Each point is reached from the start by the listed moves, each made once or not at all, plus a little noise. Is the number of moves made odd or even? Then give how often each move was made.

Moves:
(1): 19, 52, 53
(2): -37, 4, -8
Start: 5, -15, 0
Points:
6, -16, 1 -> even (0, 0)
-14, 46, 46 -> even (1, 1)

Moves:
(1): 13, 42, -8, -5, 2, 39, -38, 4, 1, -16, 10
(2): -17, 27, 7, -16, 1, -4, -4, -36, 0, -1, 2
(3): 29, 6, -2, -48, -42, 2, 17, 4, -6, 20, -8
(4): -3, -4, 21, 31, -18, -17, -12, -3, -19, -42, -15
(5): 6, -2, 14, -11, 21, 12, 3, -6, 18, -9, -2
(6): -44, -11, 9, -9, -8, 29, -1, -6, -3, -7, -6
(7): -8, 5, -20, 13, 11, 27, 27, 17, -9, -44, 11
(8): -8, 19, 17, -14, 10, -28, 12, 22, -22, 1, 2
(9): -14, 25, 3, 8, -14, 0, 5, -1, 36, 5, -8
(10): 25, 7, 30, 34, 4, 9, 31, -29, -30, 20, -10
(11): -20, 4, 19, -2, -7, 6, 8, -16, -13, -8, 26
Start: 2, -28, -3, 3, 20, -2, 10, 0, 12, -6, -5
Points:
16, 87, 42, -22, -6, 89, 57, -62, 11, -39, 16 -> even (1, 1, 1, 0, 1, 0, 1, 0, 1, 1, 1)
-45, 8, -2, 33, 6, 74, -15, 7, -20, -116, -8 -> even (1, 0, 0, 1, 0, 1, 1, 0, 0, 0, 0)
-2, 45, 59, -27, -26, 96, 38, -51, 17, -1, -6 -> odd (1, 0, 1, 0, 1, 1, 0, 0, 1, 1, 1)
-43, 14, 82, 30, 8, -17, 36, -52, -62, -36, -34 -> odd (0, 1, 0, 1, 0, 1, 0, 1, 0, 1, 0)
21, 38, 47, 15, -17, 30, 78, -52, 7, -57, -39 -> odd (0, 1, 1, 1, 1, 0, 1, 0, 1, 1, 0)

Moves:
(1): 12, -2, 6, 19, -1, 7, -16, 2, 3, -13, 10, 14, 10, 3, -15, -5, -11, -28, 12, -18, 21, 1, 21, 33, -16, -4
(2): 17, 12, -5, -9, 5, 1, -14, -5, 3, 2, -18, -15, -20, -9, -18, 0, 1, -6, -2, -9, -7, -6, -11, -10, 18, -5
(3): -9, -4, 21, 2, -1, -8, -11, 9, 0, 1, -6, 2, 7, -8, 0, 4, 6, 11, -4, -13, 0, -2, -6, -6, -4, -5
(4): -4, -1, 21, 10, -12, -12, 10, -5, 16, 14, 13, -3, -8, 4, -8, -11, 4, -4, -16, -7, 0, -12, -1, -9, 8, 1
(5): -16, 8, -1, -14, 22, 2, 7, 12, -2, -2, 5, -22, -5, -8, -3, 11, 9, 7, 1, -3, 5, -4, -2, -1, 3, -3
(6): 0, -1, 1, -3, -3, 6, 17, 0, -4, -5, -10, 6, -1, -6, 6, -3, 4, -4, -2, -12, -4, -5, 6, 0, 0, 5
(7): -6, -21, -15, 4, -1, -8, 7, 14, 21, 1, 1, 12, 2, -2, -9, 4, -8, -8, -15, 4, -7, 15, -9, 0, 11, -4
(8): 9, -1, 6, 0, -8, -5, -9, 6, 2, -5, -14, 7, -6, 11, 6, 4, 0, 10, -15, 8, -23, 0, 24, 6, -36, -9
(9): -12, 6, -1, -3, -17, 16, -4, 12, 16, 6, -9, 13, -8, -4, -9, -1, 9, 24, -3, -8, -1, 14, 11, 16, -1, -10
(10): 4, -9, 6, 7, 6, -15, -2, -20, 1, 32, -7, 3, -3, 4, -11, 3, 4, 17, -18, -5, -5, 6, -1, -6, 21, 9
(11): -4, 13, 5, -10, -11, -16, 11, 16, -27, 8, 15, -3, 14, 7, 4, -13, 1, 17, 6, 7, -6, 8, 24, 7, 0, 1
(12): 17, 11, 13, 8, 13, -2, -3, -11, -5, -4, 1, -4, -14, 0, -12, -11, -2, 6, 6, 5, -8, 2, -11, 6, -4, 4
(13): 0, -7, 2, -1, -7, 12, -14, 10, -12, -7, 13, 12, 15, 13, -4, 6, 8, 0, 6, 15, -17, -26, -9, -6, -15, -10
(14): 6, -12, 13, -13, -15, -7, 8, -4, 6, 10, 9, 0, 0, 6, 13, -6, -5, -2, -3, 0, -5, -5, -9, 0, -2, -14
(15): -1, 34, 1, -11, 5, 8, -4, -12, -1, -19, -13, 21, 10, -10, 29, 3, 4, 1, 1, 21, 1, -3, 13, 10, -3, 8
(16): 13, 12, -10, 1, -17, 5, 6, -9, -16, -8, 4, 0, 10, -5, 7, 0, -5, 3, -6, 3, -1, -10, -2, 9, -2, -10
(17): -8, -6, 13, -1, -8, -11, 0, -7, -2, -2, -1, 0, -11, 0, 4, -3, 6, -6, -1, 3, 5, 3, 1, 21, -5, 10
(18): 20, -6, 21, 5, -1, 11, -10, 3, -14, -3, 8, -3, 13, 14, 9, -3, -7, 19, -13, 31, 2, -2, 11, -3, 10, 20
(19): -18, 0, -19, 7, 23, -7, 2, 25, 17, 2, -16, 3, -1, 2, 10, 17, 2, 10, 14, 4, 6, -10, -3, 5, 16, -10
(20): 0, -1, 12, 8, 6, 0, 0, 8, -3, 16, 2, -6, -10, -19, 5, 4, 3, -6, 5, 4, 13, 3, 3, -3, -4, 5
(21): 5, 12, -1, 6, -2, 13, -6, 8, -8, -1, 10, 2, -4, 8, -5, 2, 12, 0, 1, -5, 9, 14, -5, 5, 4, -8
(22): 1, 4, 3, 6, -10, 12, -5, 8, 0, 11, 4, -12, 2, 3, -2, -1, -7, -9, -1, -15, -16, 4, -5, -3, -2, -7
(23): -24, 0, 12, -15, -3, 9, 17, 16, -24, 2, 15, -17, -11, 12, -6, 5, -23, -8, -2, 10, 20, 11, -12, 9, 3, -5
(24): 4, -7, -9, -6, -5, 3, -4, 12, 6, -1, 7, 11, 6, 2, 10, -5, -13, -7, -13, -7, 3, -8, -13, -2, -8, 8
Start: 0, 7, 20, 9, 24, 7, -22, -5, 18, 28, 5, -12, 0, 12, -11, 10, 11, -11, -17, 1, -2, -20, -9, 16, -1, -6
Points:
-7, -24, 84, -3, -23, -3, -10, 66, 2, 54, 60, 3, 7, 15, -33, -7, -20, -54, -46, -23, 10, -44, -24, 30, -10, -33 -> even (1, 1, 1, 1, 0, 1, 1, 0, 0, 0, 1, 0, 1, 1, 0, 0, 0, 0, 0, 1, 0, 0, 1, 1)
0, 20, 72, 13, 27, 40, -90, 60, 14, 46, -19, 31, 0, 23, -7, 43, -8, 28, -50, 36, 8, -47, 19, 59, -19, -10 -> odd (1, 1, 1, 0, 0, 0, 0, 1, 1, 1, 0, 0, 1, 0, 1, 0, 0, 1, 1, 1, 0, 0, 1, 1)
28, -12, 61, -12, -13, 4, -8, 22, 16, 79, 36, -51, -18, 45, -22, 12, -44, 3, -121, 11, -36, -27, -39, 5, 28, -22 -> even (0, 1, 0, 1, 1, 0, 1, 1, 0, 1, 0, 0, 0, 1, 0, 1, 0, 1, 0, 0, 0, 1, 1, 1)
2, 11, 37, -8, -24, 39, -32, 87, -19, 12, 31, 24, 46, 34, 3, 16, 28, 61, -76, 22, -40, -26, 23, 43, -41, -29 -> even (0, 0, 1, 0, 1, 1, 1, 1, 1, 0, 1, 0, 1, 0, 0, 1, 0, 1, 0, 0, 1, 0, 0, 1)
12, 45, 86, 26, 23, 19, -31, 21, -24, -23, -12, 17, 6, 24, 23, 18, -14, 6, -25, 47, 16, -35, 32, 107, -42, 1 -> odd (1, 0, 1, 0, 0, 1, 0, 1, 0, 0, 0, 1, 0, 0, 1, 1, 1, 1, 1, 0, 0, 0, 1, 0)
33, 10, 59, 48, -3, 9, -39, 46, -24, 31, 49, 6, 42, 10, -16, 6, 0, -5, -32, 12, 29, 8, 30, 60, -2, -11 -> even (1, 0, 1, 0, 0, 0, 1, 0, 0, 0, 1, 0, 0, 0, 0, 1, 0, 1, 0, 1, 1, 0, 0, 0)
-54, 81, 25, -10, 2, 23, 5, 58, -5, 72, 34, -14, 2, 27, 2, 21, 10, 41, -53, -6, 13, -13, -2, 57, 32, -31 -> even (0, 0, 0, 1, 1, 0, 0, 0, 1, 1, 1, 0, 0, 0, 1, 1, 0, 0, 1, 0, 1, 1, 1, 1)
25, 38, 81, 3, 9, 23, -41, 2, -16, 10, 25, -4, 5, 22, -22, 7, -13, 7, -63, 63, -17, -50, -43, 18, 23, -8 -> even (0, 1, 1, 1, 0, 0, 1, 0, 0, 0, 0, 1, 1, 0, 1, 1, 0, 1, 0, 0, 0, 0, 1, 0)
7, -4, 95, 21, -5, -15, -6, 43, 26, 95, 22, -11, -30, 16, -20, -18, 15, 46, -98, 7, -48, 8, 30, 44, -5, 24 -> even (0, 0, 0, 1, 1, 1, 1, 1, 1, 1, 1, 1, 0, 0, 0, 0, 1, 1, 0, 1, 0, 1, 0, 1)
-55, 39, 18, 10, 27, 26, -51, 91, 33, 16, 10, 30, 47, 7, -10, 35, 27, 13, 1, -3, -15, -20, 26, 73, -12, -50 -> even (1, 0, 1, 0, 1, 0, 1, 0, 1, 0, 1, 0, 1, 0, 1, 0, 0, 0, 1, 0, 0, 1, 0, 0)
8, 0, 55, 20, -23, -11, 5, 24, -12, 91, 29, -6, 19, 1, -7, 9, 16, 8, -54, -30, -23, 7, -10, 18, 21, -34 -> even (0, 0, 1, 0, 0, 1, 1, 0, 0, 1, 1, 0, 0, 1, 0, 1, 0, 0, 0, 1, 1, 1, 0, 0)

Moves:
(1): 13, -14, 6, -12, 1, 12, -20, -9, 8, 14, 2, -16, -30, -17, 22, 10, 6, -5, -11, 22, 4, -3, 2, -9
(2): 1, -12, -7, 14, -7, 6, -4, -14, 1, 5, -11, 0, -11, 14, 12, -2, -5, 4, 10, 7, -3, -3, 3, 1
(3): 1, -9, -9, 2, -7, -1, -6, -12, -8, -14, -6, -20, 11, 3, -16, 30, -15, 16, -1, -3, -18, -4, -10, 9
(4): 5, -7, -15, -3, 5, -1, -9, 6, 7, 3, 6, -12, -9, 12, 1, -2, -1, 4, -6, 2, -5, 11, -19, 6
(5): 6, -14, 24, 2, -15, -19, -22, -6, 17, 18, -7, 6, -2, 16, -4, 17, -5, -42, 6, -4, -9, -5, -8, 10
(6): -8, -14, 6, 1, -10, 5, -8, 9, -10, -4, -5, 1, -11, 4, 0, -3, -1, -5, -2, 9, 4, -2, -7, 8
(7): 33, -5, -17, 23, -8, -8, -3, -11, -4, -25, -12, 10, 3, 5, 14, 4, 12, -15, -12, 5, -17, 12, -4, 7
(8): -5, -16, 36, 16, -1, -5, 1, 1, 12, -12, 19, -3, 22, 4, 12, 10, 5, -7, -14, 4, 3, -1, 4, -22
(9): -6, 0, -2, -3, 2, 13, 7, 2, 13, -2, 6, 3, 22, -7, 10, -7, -1, -10, 7, 15, 0, -10, -3, 9
(10): -9, 29, -6, 3, -5, 14, -1, -2, -21, -6, 10, -8, 8, 13, -3, 16, 10, -3, 0, 15, -6, 7, -8, 0
(11): 11, -17, 6, -11, -14, 12, -2, 5, -16, 7, 10, 1, -13, 9, -11, 3, -4, 3, -9, 6, -12, 17, 11, -7
(12): -15, 0, 7, 20, -12, 3, -11, 7, 3, 8, 19, 24, -3, -9, 2, 4, -3, -3, 5, -7, -6, -7, 1, -8
(13): 7, 3, 25, -6, -3, -16, -18, -7, 1, 1, 7, 1, -17, 0, 4, -15, 2, 20, -2, 2, -9, 4, -2, 5
(14): -4, 7, 27, 9, -12, 13, 9, 15, 22, 3, 5, -8, -9, -5, 8, -3, 9, 18, 1, -5, 11, 12, 10, 9
(15): 7, 6, -15, 1, -11, -7, 21, -9, 2, 13, -4, -4, 5, 7, -18, -5, -3, -14, -18, 12, 8, 8, 4, 14
(16): 2, 17, 18, 18, 20, 20, 9, -26, 18, -7, 44, 1, 33, -13, -7, -7, 18, -26, 12, -19, 31, -14, 21, 18
(17): -12, -7, -9, 2, 15, 1, -1, -2, 8, -5, 0, 6, 4, 1, 2, 3, 21, 11, -2, 4, -9, -8, 2, 5
(18): -5, -15, 21, 6, 16, -14, -8, 14, 2, 10, 27, -14, -13, 9, 20, 13, -16, 25, 7, -4, -3, -6, 28, 12
(19): -39, -28, -14, 25, 3, -15, -8, -28, 10, -8, -5, -17, 39, -10, -1, 16, 4, -18, 32, 3, 2, 15, -1, 12
(20): -5, 1, 22, 3, 14, 11, -20, 7, 0, 7, 17, 3, 0, -10, 27, -3, -8, 6, -22, -14, -6, 1, 6, -5
(21): 8, 8, -2, -12, -3, 12, -15, 3, 8, -1, 2, 1, 13, 4, -4, 0, -9, 2, -8, 2, 15, 2, 11, -1
(22): -19, 14, 1, 1, 21, 2, 15, 3, 27, -28, 14, 15, 1, 0, -3, -14, -19, -7, -6, -17, 9, 3, 17, -3
(23): -11, -9, 13, 1, 0, -1, 3, -18, -2, 7, 4, 17, -1, 4, 6, 21, 2, 14, 0, -7, 9, 9, -3, 7
(24): 10, 9, 4, 4, 17, 12, 0, 15, 2, 7, -6, 1, -6, 5, -6, -1, -5, 8, -8, 9, 3, 12, 7, -8
Start: -4, 4, -5, -9, 16, -6, 5, 5, -10, -5, -7, 17, -1, 7, -11, 42, 31, -4, 32, 11, -12, 18, 0, -6
Points:
-48, -30, -1, -3, 33, 48, -54, -41, 11, -6, 40, -1, -5, 28, 37, 85, 11, -5, 13, 30, -5, 77, 18, -3 -> even (1, 1, 0, 1, 0, 0, 0, 0, 0, 1, 1, 0, 0, 0, 0, 0, 0, 0, 1, 1, 1, 1, 1, 0)
-16, -42, 75, 50, -4, 2, -19, -89, 47, -37, 77, 24, 58, 20, 9, 88, 57, -121, 18, 57, 6, 58, 19, 43 -> even (1, 0, 0, 0, 1, 1, 1, 1, 1, 1, 1, 0, 1, 0, 1, 1, 0, 0, 1, 0, 0, 1, 1, 0)
0, -62, 21, 63, 32, -15, -50, -22, 78, 0, 13, -41, -22, 36, 44, 100, -14, -24, 5, 22, -37, 71, 32, 49 -> odd (1, 1, 1, 1, 1, 0, 1, 0, 0, 0, 0, 0, 0, 1, 1, 0, 0, 1, 1, 1, 0, 1, 0, 1)
21, 44, 50, 10, 21, 50, -14, -4, -2, 8, 74, -28, 3, 26, -32, 54, 33, 28, -20, 15, -14, 71, 20, 36 -> even (0, 0, 1, 1, 0, 0, 0, 0, 0, 1, 1, 0, 1, 1, 1, 1, 0, 0, 0, 1, 0, 0, 0, 1)
